Every row gives one point. The last column is the point's height on a tilted bowl or saddle (a function of degree 2), plus a little noise. Along how many of its main directions does it bend up, bend down or stay straight?

Points:
[[ 38  24  31]
 [-48   1  19]
 [-10 -36  25]
 [ 16  16  19]
 [ 22  27  24]
 [ 35 -28  32]
 [ 21 -93  70]
 [  2 -23  20]
 [ 23 -18  24]
 [ 39  -8  30]]
Directions: 2 up, 0 down, 0 straight

Points, 26 rows:
[[ 26   4 -75 -10   5]
 [-44  42  17  -8  41]
 [-21 -30 -16  19   8]
 [-15 -24 -44  11  10]
 [-18  23  -8  47  12]
 [ 24 -15   0  -2 -21]
 [-24   5 -37 -22  32]
 [-35 -48 -31 -14  55]
 [ 25  48 -34 -26  45]
 [ 88 -18   0  59 -15]
 [-38   9   6  -4  12]
 [ 83 -28   7  12 -48]
 [ 12 -32  14 -22 -13]
 [ 22 -34  30 -73  21]
 [ 15 -47 -45 -49  46]
 [-18  -3  45  18  -8]
 [-36 -43 -17  -3  33]
 [-48  17 -42  -2  34]
 [  8  34 -55  -9  24]
 [ -3   5  15  -6  -4]
 [  5  17 -12  10   2]
 [ 45 -54 -26  38 -18]
 [  9  60  35  -9  64]
 [  0   2 -43 -70  77]
 [-35  29 -23  59  21]
 [  8 -14  36 -25 -12]]
Directions: 2 up, 0 down, 2 straight

Points, 41 rows:
[[ 17  -4  30  36  27   6 -21]
 [ 23  14 -47 -38 -11   5 -12]
 [-21  86 -24  59  19 -16  46]
 [-25 -51 -45 -23 -15 -75 -91]
 [-60 -28  33 -19 -90  46   0]
 [-46  -5 -16  -4 -12 -23 -28]
 [  4 -16 -40 -42 -29 -61 -40]
 [ -1  -6  20 -25  33 -54 -10]
 [ 26  53 -45 -13  42 -26  10]
 [ -6  33   8 -27  47 -38   5]
 [ 46  45  -8   2   1 -17  17]
 [ 16  43  42  44  -3   1  11]
 [ 48 -31  60  -2   0 -73   0]
 [ 44   0 -17   0  -3   2 -11]
 [ 23  17 -14   4 -12  68   4]
 [ 17 -44 -29  15 -41  45 -36]
 [-22  -6  -3  65   0  -1  -6]
 [ 21  -3   5  -2  11  17 -22]
 [-28 -12   3  22   3   4 -24]
 [-23  36 -50  17 -20  15  -3]
 [ 27  15   0  -9  29  29 -17]
 [-28  -8   5 -72  73 -81  17]
 [-21   8  -6   6   3  19 -15]
 [-61 -84   9   4  27  11 -75]
 [  0 -58 -39  -2  14  34 -72]
 [  4 -12  34  18  29 -29 -20]
 [ 36  36  28 -10 -54 -43  32]
 [ 48 -30   8  28  36   6 -34]
 [-32 -54  37  54 -13 -15 -30]
 [ 43  15  -3  32  25 -12  -3]
 [ 18  35  33   2 -33  32   7]
 [ 27   3  -8  33  39 -56   0]
 [-38 -41 -41  -7 -34 -17 -80]
 [-26  46  -6  53  -8   9  24]
 [  8  -7 -21  20  21  51 -24]
 [ 27 -14 -68 -13 -11  29 -38]
 [ 43  -3  42  73 -72  31  47]
 [  2   7  34 -35  26  -8 -15]
 [-15  10  21  62  -6 -34  17]
 [ -7  -4  -9 -47 -14 -17 -21]
 [-65  12  -1 -13 -11  29   1]]
Directions: 3 up, 1 down, 2 straight

Points (73 x 9):
[[  34   -6   25  -30   63  -19   52  -24   52]
 [ -11  -17   12  -24  -24    5   19   16  -11]
 [ -28  -16  -18  -32  -41  -16  -17   34  -28]
 [  -4   16    3  -10    3   -3   54  -19    5]
 [ -11   -6  -67  -26  -79   15  -20   16  -24]
 [  -1   12   -6   -3   -5   23   13  -48   -2]
 [  10  -68   -4   21   22  -16    0  -10   36]
 [  -9  -13   18  -15  -26  -51  -32   40  -19]
 [  -4   37  -21  -22   45   52   46   43   47]
 [  16   45   -5   12   25  -29   26 -100   28]
 [  -4    0  -23   48  -43  -41   -3    7  -19]
 [  -9   -4   -7  -39  -11   11   25   40   -3]
 [ -42   69    9  -25   62   41    6  -32   23]
 [ -62   -9  -39   53   43   20  -59   -3   70]
 [ -32    6   16  -53  -65  -33    2  -44   -7]
 [   2   33  -48  -57  -15    8   15  -36    4]
 [  57  -96   -7   17   75  -16   28    6  121]
 [  33   28   86  -11  -66   46   41   20   29]
 [ -36  -33  -27   20  -31   15   -9    4   -2]
 [ -42  -11   11  -46   -9  -32  -25   36  -17]
 [  39   11    7   19   37  -52   51  -66   49]
 [ -18    4    8  -21  -20   33  -11  -52    2]
 [ -33   10   -5   27  -41   36    6  -41   -7]
 [  -4  -22   -3    5  -54  -16    7  -27  -16]
 [  12   61    9  -13   12   37   47   -5   24]
 [ -10   38   20   19  -13  -25   15   12  -17]
 [ -50   -4   71   -9   19   40    3   88   13]
 [  -1  -31  -45   50  -53  -28   20  -24    4]
 [ -23    9   -8  -13  -18  -23  -16  -73   -6]
 [  56   -7   33   48  -25    4  -45   17    5]
 [  44   37   27   32   30   13  -73   39   56]
 [  -5   -1  -67    2   57    1  -37   15   44]
 [ -27  -26   -1   32   18   29   -8   17   14]
 [  -4   -7  -52   36   29  -28   18    7   25]
 [  24   14   -8   67   -6   20   10   38    3]
 [ -32   45   42  -26   41    7   -9   17    4]
 [   2  -19   15    2   44    8   39  -45   21]
 [  19  -52  -93   30    7   19  -30   -9   52]
 [ -28   81  -20  -31    5    7   44   17    3]
 [  12   51   75  -17  -28   20  -12   24   14]
 [  14   37  -26   28  -13   -9   16   -4   -9]
 [  17   -1   20  -57   35   13   -9   -1   33]
 [  48   27    7   63   38    8    5  -13   28]
 [ -18    3   28   20  -13   21    1   24  -19]
 [ -14   -4  -18  -30   42   17   40   -4   24]
 [  60  -16   -5  -16   11   16  -53  -15   27]
 [  24   56  -31   46  -52   38   13   67   -2]
 [  13  -21    9   14  -38    4  -12  -10  -18]
 [ -12    2   -9   40  -14   17  -11  -47   -6]
 [ -48  -63   38   16  -42   25  -33  -47   29]
 [  34    4   40   -3   88   18  -37  -28   60]
 [  16   53   48    6   34  -44   -7  -41   32]
 [ -11   38   11    7  -10  -17   13  -23  -15]
 [  24   27  -30   49   89   51   60   22   83]
 [  12   27  -28   -6   -7   -6  -19   18  -15]
 [  12  -50    2    8    3   14   39  -57   29]
 [  49    4   36   -6  -20    8   30  -29   21]
 [   4   10  -32   49   -9  -16   15   41    0]
 [ -69   30  -75   25    2   -7    8   16   20]
 [ -16   36   35  -24  -34   -1    1   21  -26]
 [ -16   35   -2   -4   51   -9  -19  -97   15]
 [ -15    7   14   -2  -36   28   11  -46   -6]
 [  17  -12  -50   22   17  -18  -15  -31    6]
 [  12   77   68   13  -25   -9   40   -7   34]
 [  -7  -37   37   -3   22   71   54  -26   38]
 [  21  -33   19  -32  -10    8   -8   40   18]
 [   0  -10  -30  -32   16  -18    2  -86   15]
 [  51  -28  -32   21  -20  -68   -6   -7   14]
 [ -10   40  -44  -43  -18  -50  -11  -33  -26]
 [ -26   18  -26  -14  -11   -1   58  -58   17]
 [ -36   -8  -16  -26  -48  -25   -2  -22  -24]
 [  55   13   -6  -59   19   29   17   40   65]
 [  30  -34   13   42   22  -19  -30  -17   20]]
Directions: 5 up, 0 down, 3 straight

Points, 71 rows:
[[ 36  40   4  -2  50  48 -56  72  28]
 [-40   0 -35  30 -11   7  49 -13  36]
 [ 62 -15 -30  42 -57  -7 -22  73 -26]
 [ 40   6  63   4 -62 -30  16 -48 -49]
 [ 52   2  60  -7   2  14 -28  50   5]
 [-43  -6  68   8  -5   4 -20 -15  -5]
 [ 12 -20 -17 -20 -28  57   4 -34 -47]
 [ 44  14 -43  -9 -57   3   9 -21 -36]
 [-12  69  35  -3  20 -12 -48 -24   5]
 [ 31 -12   4  13  37  -8   4 -51 -12]
 [-34  34 -38   4 -41  62  -3  34  13]
 [-12 -44 -16  19  24   8  14  39 -12]
 [ 13 -32  -7 -39  55  13 -27  -2 -37]
 [  0 -75   0   2  20  30  29 -14 -51]
 [ -3  19   0  49 -31  32 -19  27  44]
 [  9 -17 -36 -17   4 -30 -51 -54  -9]
 [-34 -32   6 -65 -60  40  16  14 -23]
 [-51  77  -6   2  15  14   1 -13  43]
 [ 79  10  29  23 -39 -46  20  -2 -28]
 [-13  18 -38  43 -41 -29  67 -39  40]
 [ 30  -9 -15 -25 -44  17   4 -48 -42]
 [ 37 -45 -27  15 -27 -50 -27  -9 -42]
 [-24  57  45 -23 -19   1 -36 -89  -3]
 [ -2  22  13 -60  49  44  36   2   1]
 [-21  21   1  23 -30 -42  -1   8  21]
 [-60 -22  14 -17 -18  15 -28 -22  14]
 [ 48 -44  28 -18  10  12  31  83 -22]
 [ -7  54 -26  63   5 -20  63 -45 100]
 [-10 -38   3 -10 -10  20  27 -13 -26]
 [-43 -50  23  -7   8  17 -13   0  10]
 [ -2 -42 -14 -26 -17  -9  15  45 -44]
 [  9 -16 -14  29 -38 -23  10   2 -19]
 [-39   5 -29 -34 -46  48  -6  16 -33]
 [ 10 -83  26 -46  36  -4  78   2 -53]
 [ 28  18 -51  23  -2 -13 -16 -37  12]
 [-46 -31  18 -52   5  47 -56  33 -24]
 [-44  -1  35 -35  17 -30  25  12   8]
 [-41 -47 -12  52  46 -17  28  -4  29]
 [-51  23 -10  11  17 -42  32 -31  51]
 [ 22  12 -36 -11 -96 -13 -18 -34 -33]
 [ 37  29 -18   8 -30  21   2  -7  -4]
 [ -4  42   7  48 -20 -44   7  20  41]
 [-10   9 -12   0 -32 -26  56  -2   6]
 [-33  14  27  57   5 -13 -76  19  56]
 [ 23  40  58  21 -32  -4  -5 -14 -10]
 [-19  32 -20 -45   9 -24  20  -7  16]
 [-11 -20 -30 -24 -16  -3  -8 -22 -33]
 [ 12  47  31 -23  36  16 -13 -50  10]
 [-15   2  34   2 -39 -36 -29   4 -10]
 [-42  15  25   5 -22 -15  46  62  30]
 [  5  28 -59 -28  16   5 -21  38 -40]
 [-17   1   6  19 -19   0  54  52  15]
 [ -1 -10  26  26 -32 -39  37  13 -22]
 [ 12  27   2 -36 -15  26   0 -34 -11]
 [ 41  -9  35  18  12  16  18 -16 -29]
 [-71 -11  32  12  26 -20 -16 -20  29]
 [ -1  28  16  12   1  38 -73  19   5]
 [  2 -13 -10  30 -16  56   7 -48   6]
 [ 49  11 -45  48  -5 -71 -84  26  77]
 [-11  63  16  29 -12  -5 -51 -20  27]
 [ 16  28  -7  29  10 -10 -33  37  30]
 [ 47 -12 -48 -52 -31  21  27 -72 -58]
 [ 68  32   8  -5 -41  21  61 -20  11]
 [-35 -14 -39 -14 -16 -32   3  35 -13]
 [ 41  23  -2  23  10 -64  37   8  30]
 [ 30   4   7  -9  10 -51 -37  25  18]
 [ 20   6 -68 -59 -38   9  16 -46 -62]
 [  2  48  23  -6 -12   4  18  46  28]
 [-28 -12  41  12  54  -7  -3  16  10]
 [-51 -36  43 -68 -28  -4 -32 -74   6]
 [  2 -39  -3  45  35 -19 -30  20  17]]
Directions: 4 up, 2 down, 2 straight
